Each point is reached from the start by the listed moves, each made once or not at all, plus a little noise. Say if it took an odd or an even number of moves. Then give how often each move was made.

Moves:
(1): 0.53  0.11  -0.11  -0.01  -0.13
(2): -0.09  0.66  0.14  -0.31  0.14
(3): 0.19  0.01  0.50  0.04  -0.11
Start: 0.20  -0.20  -0.25  -0.33  -0.02
Points:
0.42  -0.18  0.27  -0.31  -0.15 => odd (0, 0, 1)
0.84  0.59  0.29  -0.59  -0.14 => odd (1, 1, 1)
0.28  0.47  0.40  -0.61  0.02 => even (0, 1, 1)

Moves:
(1): 0.34  -0.13  0.04  -0.04  -0.09  0.07  -0.04  -0.15  -0.05
(2): 0.07  0.34  0.28  -0.05  0.09  0.14  0.26  0.02  0.34
(3): 0.23  -0.14  0.20  0.15  0.11  -0.38  -0.36  0.10  0.30
(4): -0.05  -0.23  -0.34  -0.12  -0.17  0.17  0.06  0.25  0.29
(5): 0.08  -0.25  0.03  -0.06  0.36  0.01  -0.05  -0.17  -0.07
(6): -0.09  0.06  0.40  -0.38  -0.24  0.19  -0.33  0.14  0.29
(7): -0.16  -0.10  0.08  -0.12  -0.18  -0.12  0.31  -0.13  0.23
(8): 0.08  -0.10  0.06  -0.55  -0.17  -0.12  0.09  0.27  -0.10
(9): 0.15  0.14  -0.09  -0.34  0.00  -0.26  -0.40  -0.13  0.42
Start: 0.32  0.03  -0.39  0.05  0.11  -0.25  0.09  -0.26  -0.03
Points:
0.59  0.12  -0.03  -1.00  -0.49  -0.06  -0.05  -0.25  1.49 => even (1, 1, 0, 1, 0, 1, 1, 0, 1)
0.30  0.47  0.27  -0.83  -0.22  -0.31  -0.07  -0.36  1.25 => even (0, 1, 0, 0, 0, 1, 1, 0, 1)
0.84  -0.28  -0.73  -1.00  -0.31  -0.41  -0.20  -0.02  0.54 => even (1, 0, 0, 1, 0, 0, 0, 1, 1)
0.58  -0.44  -0.23  -0.17  0.20  -0.30  0.32  -0.70  0.08 => odd (1, 0, 0, 0, 1, 0, 1, 0, 0)
